Each row is a point. To make a cloud, some directions were put in groups of two or more. Within a group, all points are equally far from the middle, so they leave a hole (a ring in 2 directions, a hollow ball in 3). The other directions are filled evenly. Then the cloud was stretched, turned, moved and blurred a little. How many holes are there, and how many directions does each take, smallest first?
(in the rows, 128 means zero)

Cloud, 20 rows:
[[159 101  85]
 [122 106 105]
 [151  77  96]
 [120 120 143]
 [124 155 165]
 [111 113 151]
 [160 174 195]
 [125  82  99]
 [171 114 183]
 [163 138 171]
 [120 134 135]
 [111 123 128]
 [143  81 107]
 [124 138 119]
 [161 146 139]
 [149  85  78]
 [113  94  99]
 [171 147 151]
 [ 96 106 100]
 [137 101 123]]
Holes: 0

Cloud:
[[113 161 170 137]
 [ 70 126 143 100]
 [118  93 143 100]
 [115 170 104 127]
 [121 106  92 169]
 [144 152  87 184]
 [112 182 168 104]
 [ 68 139 117 101]
 [ 89  97 134 105]
 [ 97 153 134 171]
 [ 76  91 167  91]
 [ 69 148 118 121]
 [120 127  87 107]
 [113 128 135 127]
 [115  71 139 116]
 [120 141 104 153]
 [148 163 175 150]
 [ 85  86 140 109]
 [ 79 103 160  75]
 [103 137 131 112]
 [137  79 156 127]
 [133 107 123  83]
 [144 129 139 129]
 [132 125  91 107]
 [155 123 121 153]
 [113 166 177 122]
 [ 84 143 173  93]
 [128  98 128 147]
 [ 94 180 127 136]
 [134  74 141 125]
 [118  80 115 136]
 [108 104 157 111]]
Holes: 0

Cloud:
[[ 61 150 132  94  98 106]
 [130  89 115 127  95 129]
 [140 142 186 164 173 120]
 [126 163 109  79 177 127]
 [144  87 107 145  78 153]
 [108 159 125 123 105 170]
 [114 116 100 159 144 149]
 [145 153 163 135 164 114]
 [136 156 154 107 145 140]
 [153 122 136  82 134 134]
 [ 88 107  96 148 145 164]
 [103 163 126 182  92 164]
 [155 192 158 131  83 126]
 [129 109  81 143  82 145]
 [128 138 123 112 146 104]
 [141 131 198 163 143 104]
 [114  82 108 102  94 120]
 [103 162 110 162 129 132]
 [145 168 119 132 124  99]
 [157 148 148  91 137 127]
 [135 118 156  90 131 145]
 [145 173 129 181 179 147]
 [123 200  94 126  87 141]
 [121 171 153 126  75  94]
 [116 143  95 116 120 131]
 [153 175 126 110  91 127]
 [139  92 105 150 143 132]
 [116  89 131 101 134 105]
 [148 120 114 108 155  76]
 [155 171 137 182 120 164]
 [158 146 136 109 123 180]
 [ 96 161  87 111 116 158]
 [141 191  80 132 160 155]
 [160 128 142 123  80 146]
 [135 186 164 164 114 151]
 [ 87 129 104 142 121 131]
 [139  89 119 100  72 145]
 [139  84 157 154  93 150]
 [133 126 126 156 184 116]
 [162 132 154  68 107  98]
 [158 121 136 177 160  77]
 [157 158  96 128 123 119]
 [ 90 154 147 137  78 105]
 [180 148 121  71  81 158]
 [146 193 117 135 123 162]
 [121 161 102 131  74 105]
 [ 75 142 117 110 142 126]
 [131 110 152 105  63 128]
 [119  60 121 120 131 110]
 [124 121 179  85  86 117]
 [140 148  86 157 172 166]
 [144  89 136 141 118 117]
 [146 123 120 135 148 133]
 [117 130 142 123  98  86]
 [ 73 184 132 148 117 143]
 [109  94  93  99 106 127]]
Holes: 0

Cloud, 47 rows:
[[131 117 134  82 125 102]
 [ 90 147 100 144  97 143]
 [ 88 133 130  91 132 127]
 [138 119  96 103 106  96]
 [101 155  85 118 126 136]
 [113 127 135 169 100 107]
 [ 95 118 109  64  97 113]
 [144 188 102 140 124 114]
 [131 194 130  91 104 101]
 [138 105 165  86 157 144]
 [ 96 150 118  85  89 165]
 [ 98 144 128 158 102 120]
 [122  96 114  82  96 137]
 [170 168 107 124  91 111]
 [115 188  90 112  82 156]
 [108 122 153  88 103 136]
 [122 144 116  91 121  94]
 [104  97 158  95 149 148]
 [126  85 138 143 133 115]
 [184 151  98 110  96 108]
 [170 120  86 152  97  89]
 [108 163 110 103  87 160]
 [ 93 176 104 123 143 123]
 [106 102 133  63 140 116]
 [138 130  97 115 121 136]
 [125  77 137 124 106 136]
 [ 90 153  82 107 109 156]
 [123 167 125 133  92 108]
 [133 150  96 112  53 149]
 [ 68 137 187  52 157 141]
 [128 177 124 155 110  91]
 [181 123 118 135 120 106]
 [152 113 157 139 146  99]
 [ 64  96 148  64 145 116]
 [ 71 105 116  76 109 142]
 [179 161 101 144 110 132]
 [142 105 170  69 158  96]
 [110 156 118 131 132 128]
 [104 146 104 109  89 131]
 [ 85 125 166  91 148 145]
 [168  97 158 110 141 142]
 [176 128  94 135 146 129]
 [ 94 136 112  94 117 106]
 [ 90 157 125 114 115 167]
 [102 110 113 102 166 101]
 [ 90 131 131  72 120 149]
 [140  83 170  98 142  92]]
Holes: 0

Cloud, 84 rows:
[[157 109 156 169 138  99 108 162]
 [157 106 144  89 143 137 126 132]
 [121 143 145  93  77 134 119 115]
 [105 126 157 133 113 118 202 137]
 [131 140 134 146 113 130  84 145]
 [127 141 113 146 100  95  66 106]
 [124 142 162 139 136 148  79 103]
 [ 56  80 187 127 167 159 189 114]
 [117 118  79 145 148 141  55 165]
 [135 110 111 158  98  92  66 130]
 [147 120 135  96 137 170  37 137]
 [ 98 118 142  82 153 142 177 127]
 [114 146 123 124 138 136 155  98]
 [149 101 138 122 162 174 131 148]
 [115  84 151 117 172 172 132 153]
 [118 142  88 154 137 157  97 154]
 [117 110 151 113 155 103  95 116]
 [ 88 141 150 162 146  94 188 130]
 [113  87 106 100 150 151 102 149]
 [125 105  52 162 138 156 136 135]
 [109 119 124 187 110 106  67 132]
 [141 104 186  76 149 160  70 128]
 [173 100 129 101 153 132 132 159]
 [ 91  95 177 104 136 179 192 141]
 [ 86 112 172 107 168 175 155 108]
 [168 102 169 109 148 104 115 125]
 [119 119 138 162  96 102 105 142]
 [ 86 115 117 146 128 134 112 171]
 [ 68 108 155 140 162 125 102 164]
 [ 90  90  90  97 149 119 100 144]
 [144 116 133 150 112  80 155 120]
 [ 80 140 165  87 137 150 161 125]
 [ 80  96 174 100 185 139 179 180]
 [133  87 117 131 124  88  97 142]
 [136 121 144 107 107 164 103 130]
 [104 168 124 140 146 137 170 119]
 [147  99 118 123 193 155 162 153]
 [ 69 129 153 119 104 126 135 142]
 [ 91 120 168 127 141 148 131 152]
 [110 138 120 118 160 108  91 157]
 [121 131 101 142  79 121 120 165]
 [146  87 211  84 150 142 112 133]
 [115 119 144 135 136  86 203 147]
 [148 102 145 110 127 159 129 131]
 [106  81 140  86 137 160 150 130]
 [ 59 132 165  92 130 195 148 136]
 [118 113 115 114 113 153  65 139]
 [115 112  89 156 131 122  95 177]
 [145 148 112 148 113 128 153 143]
 [118 111  75 140 100 171 137 128]
 [119 134 159 129  80 143 138 130]
 [126 167 112 111 131 143 125  89]
 [106 130 141 184 139 108 176 142]
 [ 61 119 134  76 135 143 165 115]
 [ 81  91 151 105 160 169 139 129]
 [105 140 136  63  73 159  95 103]
 [156  86 150  88 162 140 127 135]
 [125  94 105 101  80 148 123 169]
 [114 123  73 168 105 111 144 149]
 [109 110 136 124 134 167 171 115]
 [ 62 103 176 130 188 163 171 157]
 [174 154 113 102 113 124 170 119]
 [121 104 133 131  65 147  85 138]
 [115  98 112  74 146 163 144 115]
 [131  84 201 111 139 127 162 125]
 [158  88 140  96 118 138 109 162]
 [124 115  78 138 103 103  85  89]
 [ 91 128  94 125 129  99 147 136]
 [161  96 127 104 132 138 149 136]
 [137  79 128 160 119  87 118 157]
 [162 133 120 111 117 105 173 126]
 [127 127 173 141 128  81 125 153]
 [ 98 124 133  97 121 125 182 134]
 [170 109  89 111 118 135 157 111]
 [105 119  93 110 141 188 133 100]
 [169 121  61 107 106 116 109 123]
 [108  98 109 135 150 142 170 123]
 [155 132  80 111 148 113 165 154]
 [133  83 118 109  72 116 129 149]
 [111 130  69 130 122 119 142 132]
 [126 131 153 104 115 180 128 122]
 [103 101  82 147 125 152 107 145]
 [ 75 106  88 127 144 116 118 166]
 [158  86  83 122 141 143  94 157]]
Holes: 0
